Each row is a point. The points of each table are mixes of a few directions, plus a little noise. How many directions does each table use, and how many do they share? Where both have some left over, give the other angles between the two spaces (their principal angles), to ten degrees, smallest first.

First (4 x 2):
[[  0   0]
 [-21 -20]
 [-22 -22]
 [ 43  43]]
Second (5 x 2):
[[  2 -26]
 [ -3  33]
 [ -2  31]
 [  4 -59]
 [ -1  21]]
Directions: first 1, second 1, shared 0; angles 50

First (5 x 3):
[[-19  -1  16]
 [-52   2  43]
 [ 34  -2 -27]
 [ -3   1   3]
 [ 41  -1 -34]]
Second (7 x 3):
[[-40   0  34]
 [ 50  -1 -41]
 [-42   2  35]
 [ -3   1   2]
 [-23   0  19]
 [ 45  -1 -35]
 [ 15   0 -11]]
Directions: first 1, second 1, shared 1

First (5 x 4):
[[  0   0   1  -1]
 [  5   8  10 -28]
 [ 10  16  22 -58]
 [-14 -23 -31  82]
 [ -1  -2  -2   6]]
Second (8 x 4):
[[-10 -16 -22  58]
 [ 13  21  29 -78]
 [  8  13  18 -48]
 [ -4  -7  -8  23]
 [ -4  -7 -11  27]
 [  7  13  17 -46]
 [ -3  -6  -7  21]
 [ -7 -12 -15  42]]
Directions: first 1, second 1, shared 1

First (9 x 6):
[[  2  45 -41 -22 -32 -25]
 [  0  -5   5   3   4   3]
 [ -1 -46  41  23  33  26]
 [ -1 -20  18  10  14  12]
 [ -1 -36  32  18  26  21]
 [ -1 -24  21  12  16  13]
 [  1  39 -36 -20 -29 -22]
 [  3  64 -60 -33 -47 -38]
 [  0 -19  18  10  14  12]]
Second (9 x 6):
[[ -7  42 -28  22   2  15]
 [ 15  24 -26  19 -35 -46]
 [  2  11  -8  10  -9 -10]
 [-26  36 -16   2  41  69]
 [  3 -24  16 -25  -4 -11]
 [ 13 -78  58  -5  10 -14]
 [-12  21 -13  -9  13  28]
 [ 15 -42  30  19  -9 -31]
 [ -4   8  -8 -36  -7  -2]]
Directions: first 1, second 3, shared 1

First (10 x 8):
[[ 54 -37   2  17   9  23  19 -17]
 [ 94 -67   2  31  14  42  34 -31]
 [-38  27  -1 -13  -6 -17 -14  12]
 [ -8   5  -1  -3  -1  -4  -2   2]
 [-64  45  -2 -21 -10 -28 -23  21]
 [-56  39  -1 -19  -9 -25 -19  19]
 [  6  -5   0   2   1   3   3  -1]
 [ 65 -46   2  21  10  29  22 -21]
 [-38  27  -2 -12  -6 -17 -14  12]
 [-16  11   0  -5  -3  -7  -5   4]]
Second (10 x 8):
[[ 16   6  32 -20  28  15  -8 -11]
 [ 25 -13  19 -12 -15 -18   8 -13]
 [ 12 -20  -1 -21  30  -4  21 -39]
 [-23  23 -57  15 -72  49 -23   4]
 [-36 -20 -48  52 -28 -31   2  20]
 [-26   2  11  65 -26  10 -65  39]
 [ -1 -12  -7 -14  39 -20  33 -14]
 [  7  17 -10 -31  -1  22  15 -11]
 [ 18  11  19 -30  10  -1  15  -1]
 [  7   8  41  -4  34 -23   2  26]]
Directions: first 1, second 5, shared 0; angles 50

First (9 x 9):
[[  2  36 -13  24   4  13  72  28  42]
 [  1 -12  -6  25 -19  36   0 -17  12]
 [  2   6  41   9   5  26  65  -8  39]
 [ -3  -1  10 -51  27 -58 -34  11 -36]
 [  5 -20  42   4  -4  28  16 -28  14]
 [  1  -9   0  26 -17  37   3 -17  12]
 [  1 -20   3 -15  -3 -10 -42 -15 -25]
 [ -3  18 -28 -28  19 -52 -23  32 -25]
 [ -2  -1 -52   1 -11 -17 -55  13 -30]]
Second (10 x 9):
[[ 12  12   3   8 -14  37   2  19 -38]
 [-15 -14  -4 -10  16 -43  -1 -22  44]
 [ 15  15   5  10 -17  45   1  24 -48]
 [ -2  -2  -1  -2   3  -7  -1  -3   7]
 [-26 -25  -7 -17  28 -78  -2 -41  81]
 [ 23  23   7  15 -25  71   2  37 -74]
 [  7   7   2   5  -8  23   1  12 -24]
 [-22 -22  -6 -15  24 -68  -2 -35  70]
 [  8   8   2   6  -9  24   1  12 -25]
 [ -2  -2  -1  -2   3  -7   0  -4   7]]
Directions: first 3, second 1, shared 0; angles 70

First (11 x 11):
[[-20   3  -4   1 -20  16  13  19 -51  12  -4]
 [ 25 -35 -49   4  40 -19   3 -35  17   4 -10]
 [ -2  -2  -9   2  -4   1   6  -1 -11   7  -1]
 [-11  20  48  -8 -16  15 -13  30   7 -15   4]
 [ 14 -24 -25   0  29  -8   0 -16   7  -1 -10]
 [  4  54  65   0 -31 -11 -21  -3  82 -19  31]
 [-15  20  55 -11 -16  19 -16  38   2 -18   2]
 [  2 -10 -13   1   9   0   2  -2  -8   2  -4]
 [ -5  -8 -11   0   2   5   5   4 -22   6  -6]
 [  1 -36 -66   7  17  -1  23 -15 -57  24 -17]
 [  9  18   8   4  -9 -14  -2 -18  38  -1  15]]
Second (9 x 11):
[[  7 -10  -5  16  10 -18  -7  -4 -14   6  42]
 [ 15  -8  -2  11  12 -18 -15 -14  -2   5  41]
 [-32  10  -1 -14 -22  29  34  33 -10  -7 -66]
 [-14  24  12 -37 -22  40  13   8  34 -15 -95]
 [ 19   2   6  -5   8  -6 -20 -21  21  -1  12]
 [-17 -16 -15  27   3 -15  19  23 -47  10  38]
 [ 16  13  13 -23  -1  12 -18 -22  42  -8 -30]
 [ -4  -7  -6  12   3  -8   4   6 -18   4  21]
 [ 10  -8  -3  12  10 -16 -10  -9  -7   5  37]]
Directions: first 3, second 2, shared 0; angles 30, 70

First (8 x 12):
[[ 21 -22  -5  10 -32   1 -35 -31 -91 -45  14  32]
 [ 19 -39 -39 -85 -42 -12   0  32  74 -56 -49  32]
 [-15  24  18  34  29   6  11  -4  -5  39  18 -25]
 [  2  -3  -3  -5  -3   0  -1   1   2  -5  -4   4]
 [  0  -4  -6 -19  -4  -2   5  11  29  -5 -12   2]
 [ -9  13   9  13  16   2   9   3  11  22   5 -15]
 [-18  35  30  61  39   8   8 -16 -33  53  34 -31]
 [  1  -3  -4 -10  -4  -1   2   5  13  -4  -6   2]]
Second (11 x 12):
[[  1  -7  14 -14 -11   9   2 -30  21  10  -3  24]
 [ 18 -22 -29 -42   0  -8   0  52  31 -36 -31 -12]
 [-43  47  -8  52 -17 -19   1 -24 -31  14  33   4]
 [ 60 -36  54  26  80  46 -14   8 -67  31   9 -48]
 [ 16 -31  37 -42 -14  28   5 -55  49  20 -16  48]
 [-44  39 -58   9 -37 -45   5  37   9 -34   3  -6]
 [ -2   7  22  22   9  10  -1 -27 -21  21  15   2]
 [-10   7   6   4 -11   1   2 -23   6   9   5  15]
 [-17  21 -40  13  -6 -28   0  47 -12 -26   1 -26]
 [ 12  -8  -8  -3  13  -1  -3  26  -7 -10  -6 -19]
 [  8 -15   9 -22  -7   8   2 -13  25   0 -12  17]]
Directions: first 2, second 3, shared 1; angles 90
